Every row gives one point. The points of each table are mixes of a few directions, plus a little noise. How many directions does each table use, and how many do they share? Where both have some left over, give the other angles between the two spaces (their principal angles), to ten degrees, smallest first.

First:
[[  0  -1   0]
 [ 13  21   1]
 [-36 -63  -2]
 [ 45  78   4]
 [ -7 -13   0]
 [-43 -75  -3]
 [ 31  54   2]]
Second (5 x 3):
[[  3   6   0]
 [ 12  22   1]
 [ 46  81   4]
 [-42 -73  -3]
 [-20 -35  -1]]
Directions: first 1, second 1, shared 1

First (8 x 4):
[[ 91 -16 -48  14]
 [-31  12  15  -3]
 [-11 -35  16 -17]
 [ 18  -5  -9   2]
 [  4  28 -10  12]
 [-34  29  13   3]
 [-20  11   9   0]
 [-15 -24  15 -12]]
Second (8 x 4):
[[  9 -61   0  12]
 [ 14 -95   0  19]
 [ -4  26   0  -5]
 [ -6  42   0  -8]
 [ -2  11   0  -2]
 [ -7  51   0 -10]
 [  0   1   0   0]
 [ -4  25   0  -5]]
Directions: first 2, second 1, shared 0; angles 30

First (7 x 8):
[[  0   2   0   1   1   1   0  -1]
 [  6 -76  12 -29 -28 -53  -7  56]
 [ -5  56  -9  22  21  39   5 -42]
 [ -5  54  -9  21  20  38   5 -40]
 [  2 -29   5 -11 -11 -20  -3  22]
 [ -4  53  -9  21  19  37   5 -40]
 [  5 -60  10 -23 -22 -42  -5  44]]
Second, 9 rows:
[[  0   2   0   1   0   1   1  -1]
 [ -7  88 -14  34  33  62   7 -65]
 [  0   6  -1   3   2   4   1  -4]
 [  2 -19   3  -8  -7 -14  -2  14]
 [ -6  75 -12  29  28  53   7 -56]
 [  0   0   0   0   0   0   0   0]
 [  8 -95  15 -37 -35 -67  -8  71]
 [  2 -28   5 -11 -10 -20  -3  21]
 [  2 -28   4 -11 -10 -19  -2  20]]
Directions: first 1, second 1, shared 1

First, 10 rows:
[[ 49  60 -70  25  15  23  43  46 -21  45   7]
 [-11 -39 -40  13 -10  15  16 -35 -10 -12   0]
 [-10  12  39   4  12 -14  -2  36 -18 -30 -14]
 [-28  11  55  12  -1 -28  -5  28   1 -32  -9]
 [-20  13 -21 -23   1 -21  19  35  58  10   0]
 [-16  21  95  12 -22 -35 -39 -17  17  -2  11]
 [  4  26 -26  55 -15   0  34   4 -13   8  11]
 [ 15 -61 -33 -49   9  35 -27 -58  -7   7  -4]
 [ 12 -35 -24 -43  14  22 -17 -23  -2   5  -7]
 [  4  -7  21  -5  -2   4 -20 -19  -6   0   2]]
Second, 8 rows:
[[ 17 -13   2 -18  42 -19  10 -18  -1 -31  16]
 [ 61 -31  22  40  -7 -33 -48   7  14 -30 -54]
 [-56  -3 -15  -2  30  37 -17  15  -7  35  47]
 [-22  22  -2  24 -63   9   5  11  -5  45 -44]
 [-42 -10 -10  20  12  -4  -3  -2 -19  44 -13]
 [-19  34   8 -45  -3  27  39 -14   3 -17  -9]
 [  1  28  -7 -33 -19  -4  52 -17  -4  -8  15]
 [ 60 -26   3  14  11 -15 -39  16  18 -39  41]]
Directions: first 5, second 5, shared 0; angles 40, 70, 70, 80, 90

First (8 x 14):
[[ 15   8  -7 -10   4 -48 -12  53  23   6 -19   7 -22  10]
 [-17   6 -19  18   0  32   8 -45 -46   9  15   4   2   5]
 [ 25   7   3   5  -6  -9 -13  51  36  16  -5  23 -57   1]
 [-15   8 -24  12   4  10   5 -29 -43  10   7   4   2   9]
 [-19  -1 -11  -7   9 -15   7 -27 -31  -9  -3 -17  41   6]
 [ -4  -9  14  -5  -1  11   5 -16   5 -12   3 -12  24  -8]
 [ -5 -19  35   7 -13  69  11 -47  12 -16  24 -10  23 -25]
 [ 20   1   9 -19   3 -51 -12  61  44  -4 -21   0 -12   3]]
Second, 9 rows:
[[ 12   6  -3   6 -19   6  -7   1  20  19  -8  12 -19  12]
 [-48 -36   9  32  14   4  95   1  52 -13  58 -51  33  69]
 [  9   9  -3  -8  -9   5 -22 -17 -12   1 -17   8   7 -12]
 [  2 -12  12  -3  25 -21  13  45  -7   4  18   1 -25 -16]
 [ 10  -3  12 -11 -20   3  -8 -14   1  27 -13   7   9  -6]
 [ 16   9   4 -25   2  -6 -40 -10 -42  -1 -23  14   7 -47]
 [-17  -3  -9  12  21  -3  22  11   4 -27  20 -16   2  15]
 [ 15  12  -2 -17  13 -10 -38   9 -39  -8 -17  15 -10 -43]
 [  5  20 -21  13 -27  22 -15 -27  23  -1 -17   8  -4  27]]
Directions: first 3, second 4, shared 1; angles 70, 70

First:
[[ 21  27  -9   5  13  31   9  12 -19 -16  19  -5 -20 -33 -30 -21  16 -17
  -14   1]
 [ -8 -51   3  -4 -17 -95 -40   2  27  31 -24   5  14  39  62  31 -48   9
   25   2]
 [-27  -9  29 -32 -23   1 -11  -9   0 -33 -11 -12  68  20 -10  11   7 -40
   47  10]
 [-12  30   0  13   5  79  37 -14  -8 -10   7 -16  -6  -8 -26 -12  24  11
  -21 -11]
 [ 14  13   4 -19   6   5  -3   7 -15 -24  11  15   9 -20 -32 -13  24 -24
    8  12]
 [  7  36  -8  14  13  69  30  -1 -16 -12  18 -11 -23 -27 -34 -21  25   2
  -27  -7]
 [ 22 -26  -5 -18   4 -81 -33  14   6  13  -4  43  -5  -1  13   7  -7   2
   10  16]
 [ -9 -37  -1  15 -18 -62 -32   8  19  24 -16 -35   4  30  63  25 -62  -9
   20  -8]
 [ -8  18 -14  26  15  56  42 -19   6  28   1  15 -41   0  -5  -7  22  64
  -50 -16]]
Second:
[[ -8  -1  -3  26 -11  11  -5   8   2   1   1 -63  -4   5  28   5 -43 -24
    7 -15]
 [ 20  30  -9  -6  22  38  24  -1 -17 -10  17  39 -25 -32 -48 -23  48  17
  -29   7]
 [-62 -23  18  23 -33  29  12 -29  28  17 -30 -68  39  61  57  33 -47  13
   19 -26]
 [ 20   2  -6  -6   7 -19 -10  12  -7  -5   8  14 -10 -17 -10  -8   4 -11
   -1   8]
 [ -8 -14   2  11 -13 -19 -16   6   7   4  -6 -39   8  13  31  12 -38 -19
   16  -7]
 [ 17  21  -6 -10  18  23  17  -1 -12  -7  12  42 -17 -25 -41 -18  43  16
  -21   8]
 [-62 -23  23   3 -27  24  19 -39  29  18 -34 -19  46  63  36  32 -12  37
   14 -16]
 [ 63  19 -18 -23  32 -39 -17  31 -27 -17  29  66 -37 -60 -52 -31  40 -17
  -15  27]
 [-27 -24  12  -2 -18 -17  -7 -13  17  10 -19 -14  28  35  31  21 -21   6
   19  -5]
 [ 47  13 -14 -15  23 -31 -15  25 -21 -13  22  42 -28 -45 -35 -23  25 -17
   -9  19]]
Directions: first 4, second 3, shared 3

First:
[[  1 -18 -21  31   6 -13  12  17 -22  15   4  -5  -4  33  16  37   8 -29
   26  -8  -2  18  22  -4]
 [  8  34  22 -52 -32  20  -7  -2  29 -25  -5   9  26 -17 -35 -60 -17  15
  -33  21 -38 -16 -32  37]
 [-19  -4  13 -53  38   6 -48 -42  20 -30 -10  35  -5 -43  -1 -52 -14  21
  -41  -8  35 -67 -15  -9]
 [ -5  21 -13  30 -43 -35  43  35  -1  29  -6 -19  19   7   3  23 -12   8
   19   1 -28  95  32  40]
 [-12  -3  86  -7  30  57  -9  -8  29  12  22 -32  11  49  -8  15   8  27
    3  28 -18  -3 -30 -23]
 [ -9  24  38  38 -11  -3  30 -21  24  29  -1 -41 -28 -74   2  22   9  93
   -1  -2  54  59  -4 -42]
 [ 56  18 -30 -13 -61  29  19  31 -17 -27   6  -3  12  27 -40 -24  12 -56
    3  24 -66 -33 -37  24]
 [ 28 -22 -65  14  -8 -12   1  17 -42 -14   0  19 -11  23   5  11  13 -70
   18 -12  -9 -38   8  -1]
 [ -6 -13   2  39  29  -6   2 -31  -6  14   0 -15 -47 -57  21  32  20  44
    5 -20  79  -4   4 -66]
 [-44 -37 -30 -27  54 -43 -41   4 -13  -3 -10  51  28  53  36  -4 -28 -53
    0 -24  -6 -11  53  42]]
Second:
[[-19   3   9 -31  27  20 -46 -24  24  -8  34   3  22  23  -5 -42  -2   7
   -2  20 -39 -43 -36  17]
 [ -3  14  38 -15 -13 -25  -5 -22  17 -11 -44   9 -23 -57  -4 -30 -10  27
  -45  -6  46  -8  20   0]
 [-35  13  77 -55  10  18 -53 -22  45  -6  -9  -9  33  47 -19 -50 -20   9
  -42  36 -38 -38   2  37]
 [ -5 -11 -43  21   2  32   4  17 -19  22  36 -34  22  56  -2  48  11 -14
   35  13 -33   8   0 -16]
 [ 42  -4  15  29 -12 -55  53  23 -19 -15 -37  50 -44 -53  21  -2   5 -24
    8 -41  38  44   4  10]
 [ 40 -15 -50   6  -9  -9  78  49 -42 -20 -29  59 -12 -53  13  41 -12 -21
   15 -55  44  61   7 -12]
 [-23  13  31   4  24 -12 -78 -59  40   6  44 -28 -12  11   1 -68  23  23
    1  37 -35 -71 -41  11]
 [-15  -4 -22  -4   5  33 -11   4  -3  12  25 -26  27  44  -8  22   0  -2
   12  17 -28  -6  -1  -7]
 [ 24  -5 -59  11 -22  -6  64  26 -37 -10 -37  26 -20 -78   4  46 -10  10
   -6 -45  73  45  26 -37]
 [ -7  -4   4  34 -10   6  -4   7  -5  29  16 -48   5  61  -1  35  15 -14
   22  24 -30   8  17  -5]]
Directions: first 5, second 5, shared 2; angles 60, 60, 90
